Every row gives one point. To make a cloud, some directions were put in groups of two or more. Within a group, all points are equally far from the middle, so they leave a hole (a ring in 2 directions, a hollow ball in 3). The other directions are filled evenly. Then the cloud was stretched, turned, moved and blurred a little. Count the holes, and give their numbers of directions, smallest first.
In the rows, 128 means zero.

Cloud, 22 rows:
[[ 74 122  90]
 [126  89 113]
 [146 171  75]
 [131 175 101]
 [119  93  85]
 [ 73 118  99]
 [ 83  84 146]
 [103  95  78]
 [ 72  95 149]
 [152 128  95]
 [105 164 163]
 [142 104 145]
 [116 170 141]
 [ 81 156 156]
 [ 75  91 148]
 [142 104 118]
 [117  79 149]
 [121 164 152]
 [141 162 117]
 [ 89 163 153]
 [120 184  82]
 [ 75 150 141]]
Holes: 1 (2)

Cloud:
[[131 174 142  40]
 [130  99  70  74]
 [141 204  67 102]
 [ 91 143 119 154]
 [126 189 128 123]
 [121  72  94 165]
 [142 132 158 109]
 [111 171 112 117]
 [103 109  90 131]
 [189 144 122 142]
 [ 81 133  94 131]
 [128 110  95 114]
 [175 148 145  71]
 [179 153 116 151]
 [125 143 155 132]
 [172 128 173  98]
 [157 146 101 153]
 [ 87 158 155 134]
 [141 112 136  57]
 [142 181 110 144]
 [125 188  90 140]
 [128  97 107  83]
 [138  80  76 104]
 [136  92 103 130]
 [134 114  84 106]
 [151 218  72 114]
 [ 95 133 105  99]
 [118 133 126 132]
 [168  94 127  72]
 [ 94 144 149 126]
 [145 167 170  85]
 [123 173  93 119]]
Holes: 0

Cloud, 52 rows:
[[111 167 137  96 178 173]
 [105 124 122  76 179 121]
 [149 141  74 132 191 138]
 [ 73 152 135 190 159 140]
 [116 169 128 107 147  96]
 [100  83 171 160 142 177]
 [161  90 144 171 185 101]
 [179 157 108 156 181 127]
 [131 139  93 164 165 187]
 [132 149  97 184 118 127]
 [120 160 185 176 125 147]
 [154 174 136 104 137 107]
 [104 150 102 135  97 126]
 [159 110 104 147  96 163]
 [ 67 106 139 125 112 114]
 [138  92 148 202 121 149]
 [102 105 197 174 132 129]
 [109 127  71 123 121 155]
 [190 147 113 152 177 135]
 [169 119 134  85 126 157]
 [144 102 171 196 158 109]
 [108 144 122 183 197 105]
 [139  85 148 150 207 143]
 [ 85  84 172 176 139 155]
 [178 103 148  92 141 114]
 [113  75 110  86 145 139]
 [129 134  97 117 167  84]
 [152  64 110 107 138 142]
 [ 99  81  96 160 186 162]
 [100 173 151 133 104 131]
 [118  98 179 199 140 129]
 [141  67 117 146  96 142]
 [155 129 178  93 155 156]
 [136 171 150 127 194 169]
 [164  92 148 170 188 106]
 [143 130  89 167 118 170]
 [177  99 143 142 127  84]
 [103 163 134  99 173 179]
 [118 138 171 132  85 156]
 [118 157 190 156 110 143]
 [100  68  99 132 113 130]
 [118  61 111 117 112 141]
 [126 101 152  86 166 101]
 [156  86 126 157 170  84]
 [151 176 163  99 150 126]
 [120  92 175 110 164 171]
 [ 97  93 181 133  97 132]
 [105 152 156 127 104 179]
 [116 136  83 180 132 162]
 [100  91  99 163 122  99]
 [127 152 101 127 146  85]
 [ 84 104 104 196 152 127]]
Holes: 3 (2, 2, 2)

Cloud, 98 rows:
[[166 135 174 141 121 173 167  89 140]
 [146  95 121 128 100  99 123  52 116]
 [141 116 100 142 171 140 109 160 118]
 [157 174 162 186 152 124 159 157 150]
 [166 103  90 136 119 142 155 178 152]
 [186 130 145 202 143 109 179 143 128]
 [195 116 134 125  77 126 103 123  80]
 [188 183 144 120 158 107 119  83  95]
 [151 106 180 137  79 103 118 155  98]
 [169 124 152 159 114 172 191 115 136]
 [123 119 110 109 132 146 130  71 152]
 [119 144 148 110 101 137 189 180 113]
 [118 121 134 170 133 109  71  92 122]
 [147 100 143 158 135  71  90  89  86]
 [163  77  66 145  93 108 154 128  99]
 [111 148 113 107 135 114 196 110 101]
 [180  84  96 167  98  70 149  91 122]
 [127  89 165 187  90  93 134  98 115]
 [208 138 116 118 122 131 207 140 111]
 [208 165 152 165  94 125 141  89 127]
 [150 163 139 116 161 136  75 137 129]
 [189 164 184 164 170 136 157 115 127]
 [191 102 107 113 130 120 120  95  68]
 [158 124 126  93 133 124 156 132 179]
 [142 182 158 139 151 158 129 148  73]
 [155 175 107 185 101 130 144  93 154]
 [176 171 152 151 102  66 155 163 104]
 [196 118 141 116 173 124 107  79 111]
 [109 160  99 159  75 131 171 163  95]
 [ 93 132 109 110 147 148 171 117 117]
 [189 138 137 198 132  72 144  90 128]
 [154 130  91 194 119  78 167  88 106]
 [124 184  84 155  85 128 134 148  94]
 [172 137 101 109 104  65 161 155  99]
 [135  97 156 189  91 149 158 138  97]
 [129 178 147 176 154 173 137 134 139]
 [158 132 103 160 180  93 128 157 102]
 [179 153 159 181 111 103 156 176  92]
 [178 176 141 164  99 130  96 143  77]
 [150  81 125 109  65  98 155 114  89]
 [141 114 121  99 128  68 160 142 143]
 [162 158 170 165 147 126 152  55 129]
 [168 122  97 107  57 116 124 107 110]
 [181 192 176 155 119 100 148 160 137]
 [197 137 130 122 171 100 127 117  72]
 [129 110  82 130 161 124 122  92 142]
 [163 110  99 196 133  67 133 134  94]
 [154 158 106 157 109 166 189 165 140]
 [132 114 163 134 107  98 142  47 112]
 [108 183 186 140 124 113 142 137 153]
 [195 144 114 136 116 100 119  60 100]
 [198 152 113  93 154 109 172 132 154]
 [136 122 166  96 128  88 150  72 127]
 [140 131  95 166 176  87 103 108 122]
 [116 211 144 111 101 166 136 128 127]
 [178 107 149 124 103 119 130  74 156]
 [155 159 141 115 148 112 182  60 108]
 [185 136  88 116 140 156 154 146 163]
 [165  85 162 155  81 131 110 136  89]
 [101 140 124 187 161  93 162 110  99]
 [165 112 126 153 148 105  79  79  83]
 [191 127 114 159 136  80 130  71  78]
 [159 132 168 121 101  98 211 117 119]
 [ 98 173 151 163  73 123 131 160  89]
 [102 186 155 135  80 158 124 161  97]
 [167  70 132 176 147  70 132 131 101]
 [ 77 137 152 169 125  95 107 104  82]
 [170 155 179 171 171 106 169 141 116]
 [152 102 125  99  81 100 165 173 127]
 [196 150  97 144 136 152 162 120 174]
 [168 114 179 125  80  92 117 127 118]
 [165 165 105 194 108 145 107 105 120]
 [ 94 162  99 155 143 146 151 126  92]
 [126 120 139 100 125 104 172 112 170]
 [131 107 114 115 121  79 140 177 103]
 [128  97 125 182  77 114 188 108  95]
 [169 159 163 198 126  77 155 143 123]
 [162 124 138  98 142  56 134 121 112]
 [143  64 121 130 129  91 181  89 124]
 [128 154 183 102 111 105 171 129 151]
 [153 139 160 129  82 183 150  91 114]
 [142 146  96 173 115  95  90 141  84]
 [185 200 158 129  89 112 126 108 111]
 [147  94 103 168 162  75 142 149 135]
 [ 97 120 143 126 131 118 100 144  66]
 [ 98 165 185 147 159 104 120 107 134]
 [184 109 148 143 180 138  96  93 123]
 [177 118 133 148 138 111  82  65 103]
 [160 137 122 179 132 118  92 112 164]
 [200 141 146 183  83 107 173 104 124]
 [115 116 160 121 123 116 101 112  54]
 [158 157 172 139  79 111 170 157  75]
 [125 163 137 190 110  99 178 144 155]
 [123 119 117 114 170 131 122 163 125]
 [184 101 116 180 182  84 140 110 138]
 [148 167 141 189 129 152 166 144 162]
 [201 165 136 166 136 157 113  85 112]
 [188 140  90 137  82 119 183 172 149]]
Holes: 3 (2, 3, 4)
